Each row of a before or after table is a point. The points were changed in one or more steps. Then noise was added and the rows were shuffled. The steps act on columns, c1 being the first. Write out the steps. A step turns or swaps two columns, mirrors them in a line or flattens them onto one, adds a multiple of one to another, or multiplies or shifts one. Angles are multiples of 10 degrees, from the lower column toward the higher: turns from -170 to 170, lines from 10 to 170 but not 90. Use the fewest steps. Two steps may share a column if one is a turn and the other turns, adds or multiplies; they go together, in the order done. Otherwise the lowest column goes first.

Before (10 x 3)
[[-10  47  34]
 [-24  24  38]
 [-17   7 -50]
 [  9   4 -18]
 [  4   7  60]
 [ 22  17 -48]
 [-35  -7  40]
 [ 41  -8 -33]
 [ 15   1  13]
 [  2   0   5]]
After (10 x 3)
[[  1   4 -17]
 [  3  -2  10]
 [ 25   4 -31]
 [-11  -9  43]
 [ -1  -3  10]
 [-12  -3  33]
 [  9  11 -47]
 [ -5  12 -48]
 [  6  -8  61]
 [ -9   0  23]]
Steps: multiply c1 by 0.4; flatten c2 and c3 onto the line at 100 degrees

Before (8 x 6)
[[-19  -9  -4 -19   8  11]
 [  6  10 -15  14  -5  14]
 [ -3  11 -25  -6  -7   3]
 [  4 -10  -6  19   7  -9]
 [ 12 -21 -17  14 -22 -24]
 [-26  20   2 -14  -6   0]
 [-28  -6   9  -6   3  24]
 [ -3  17   5 -23 -11   0]]
After (8 x 6)
[[-31  -3   7   5 -18  29]
 [-40  15 -16  12 -10   2]
 [ -3  12 -15  22 -13   1]
 [  9  15   5  -2  12  35]
 [ 19  -6  27  13  23 -60]
 [ -5  23  12   7  -2   9]
 [-46  -9  -2   2  -6  61]
 [  5  -5  11 -15  13 -21]]
Steps: multiply c1 by 1.6; mirror c2 and c3 in the line at 160 degrees; turn c4 and c5 by 120 degrees; multiply c6 by 2.5

Before (9 x 8)
[[-18   1 -19  -7   5   9  14  20]
 [ -6 -35  30  22   2 -12   5  11]
 [ 16  21 -29   1  -7  11  11 -16]
 [  9 -22 -29  39  20  10  24 -11]
 [-25  35  16   8  19  -8  22 -14]
 [-12 -16  14 -28  -8  30 -35  -1]
 [-25  33   4   4 -28  35  14  30]
 [ 10  26  22  29   4  -2 -52   1]
 [-20 -16 -34   0 -11  10  11 -14]]
After (9 x 8)
[[-17   2  25  -5  -8 -14  26  -7]
 [ -1  21   4 -10  10  19  -7 -30]
 [-34 -18  -4 -18   6   6 -43  14]
 [-20 -14   8   9  16 -13  23 -35]
 [-45  34  30 -12  15  -6  19  23]
 [ -4  36 -24  -8 -13 -24  47   4]
 [  5 -35  -8  42  -5 -14  15  31]
 [  8  27  -9  15  -5   6 -61  15]
 [ -4 -22  -3  51 -13  11  13 -34]]
Steps: turn c1 and c6 by 60 degrees; add -1 times c6 to c7; add -0.5 times c2 to c4; turn c5 and c8 by 160 degrees; turn c3 and c8 by 120 degrees

Before (9 x 11)
[[  8 -25  14  22  18 -33  41  17   6 -15 -12]
 [-10 -15  -2 -20 -14  17  37 -27   6 -26  14]
 [-10   7  41   0 -15  -7  -2   5 -14  -2   3]
 [-42 -29  -6   6  15 -14 -14  -9  11 -13  19]
 [ -2   9 -13   7 -31  -8   9   3 -19  20 -28]
 [  6  14  25 -19 -10 -26  30  30   5 -30  -1]
 [ 15 -10 -12 -18  10 -27 -10 -28   9 -35  23]
 [-27  13   9  -5   4 -17   3 -21  15 -10  16]
 [ 12  16  -4  33 -17 -15  -6  16 -10  -9 -34]]
After (9 x 11)
[[ 26 -34   1  33 -16 -18  -4 -59  11  -6   8]
 [  9   7  19  26   3 -18   1 -60  15  -4  20]
 [ 16 -19  18 -18  36 -37 -19  44   5  -6 -20]
 [  4   6  31   8   4  -1  16  -8 -14  -1   5]
 [-23 -17  -6  -4 -10 -29   4 -22   9 -14  18]
 [-19  13  28   5  35 -21   7  24   5 -12   4]
 [-12 -19   2  19  37  22  -5 -55   6 -10   8]
 [ 22  26 -11 -26   2  -8  22  57 -10  -3 -27]
 [  7  18 -25  -2  19   3  27   5 -19   8 -23]]
Steps: turn c1 and c4 by -120 degrees; add -1.5 times c4 to c8; turn c2 and c11 by 20 degrees; add 0.7 times c9 to c3; turn c5 and c6 by -20 degrees; turn c5 and c7 by -110 degrees; multiply c10 by 0.4

Before (11 x 12)
[[-38 -11  48   9  -4 -10  28 -13 -36  -3  21  -9]
 [ 24 -10  -3 -42   6  24 -13 -37  30  10 -17 -12]
 [-11  -1   3  -7   5   7  12 -53  15  17 -26  38]
 [-28   1  36 -22   7 -30  15  -4  -2  -9   6  41]
 [-25   4  45  11   7  25 -36   3  31   1   7  38]
 [ 37  -4 -24   2   7  41 -37  12 -24 -38 -33 -20]
 [ 11 -17 -37 -19   6  42 -36 -23 -16 -39   7  -8]
 [  5   3  34  -2 -23 -26  -2 -28 -22  37  38  36]
 [ -5 -31 -19 -50 -13  28 -13   1 -40  26 -32  -3]
 [ -5  38 -11 -56 -41  26 -10  -9 -39  15 -13   1]
 [-14 -20  16 -12 -44  -4   2 -19  20 -14 -10  39]]
After (11 x 12)
[[ -6  39 -13  29 -41  25  -7  -6  -4  14   9  49]
 [ -4 -29 -23  22 -13  27 -22   3  -9  27  24  44]
 [  0   1  30  33 -22 -27  42 -29 -33  37 -11 -17]
 [-23   4  21  26   6  25  40   7  11   2  37 -29]
 [ 16  -9  -9  11   6  23  -5 -40  61  12  19  42]
 [-18 -19  15  41 -43  -4  -3 -17  15 -14  12  -7]
 [-40 -12  55 -13  -4 -10  16  -5 -37  -5 -13  -3]
 [  7 -16 -50   2   7  43  12 -25  -4 -40   5  20]
 [-21   1  10  36   4   8 -26 -51   6  15   9 -12]
 [ 39  -5 -38 -19   7  42 -12   5 -19 -40  37   9]
 [-28   1  40  47   6 -30   6   2  -2  -9  -1   0]]
Steps: turn c1 and c8 by -10 degrees; turn c3 and c7 by -30 degrees; turn c7 and c11 by -130 degrees; turn c4 and c12 by -120 degrees; add 0.7 times c12 to c9
